Rows are points. Each copy is the shape, with its points in the same order, turned, moved and blurred by noise. Say if it was mirrored as well.
(in the rows, 128 means zero)

Shape:
[[152 109 101]
 [153 147 144]
 [154 158  98]
 [ 71 126 157]
 [ 78 126 173]
 [135 129 101]]
Copy 1, 6 rows:
[[160 133 119]
 [138 136 169]
 [160 169 157]
 [ 67 139 131]
 [ 57 127 139]
 [142 148 129]]
Copy 1 is: only turned
Copy 2:
[[120  90 131]
 [ 90 134 151]
 [ 98 129 109]
 [172 160 176]
 [159 162 189]
 [125 114 125]]
Copy 2 is: mirrored

Shape, 10 rows:
[[113 119  89 183  86 116]
 [109 134 164 124 171 147]
 [138 104 117 132  89 111]
 [107 133 145  96 158 149]
 [137 128 134 156  83 124]
 [147  99 102 169  98  80]
 [127 134 180 118 154 111]
 [159 180 135 129 169  72]
 [134 108 140 139 145 172]
 [170 194 113 139 162  84]]
Copy 1:
[[ 86 109 123 188 115 105]
 [145 140 129 108 181 146]
 [122 104 127 139 106  90]
 [139 118 122  84 172 132]
 [103 123 154 150 119  94]
 [119 123 110 170  84 101]
 [166 161 125 110 161 111]
 [122 203  83  97 130 121]
 [134 102 158 114 138 151]
 [ 91 201  91  95 109 123]]
Copy 1 is: only turned
Copy 2:
[[114 119  88 124  56 141]
 [ 89 153 149 143 163 122]
 [147 132 122 118  83 104]
 [105 163 140 114 164 114]
 [130 112 139 123  80 131]
 [156 131  97 155  60 119]
 [123 164 170 157 143 122]
 [172 166 134 173 149 177]
 [ 96 109 126 132 145 100]
 [179 143 119 162 150 193]]
Copy 2 is: only turned
Copy 3:
[[133 193 125 177 154 112]
 [116 116  99  82 184 131]
 [116 149 135 153 121 139]
 [120 119  78  90 162 153]
 [118 168 151 143 147 135]
 [130 149 152 174 120  95]
 [112 114 126  71 150 120]
 [181 115 138  70 129  88]
 [116 111 111 132 193 157]
 [208 128 145  80 144 103]]
Copy 3 is: only turned
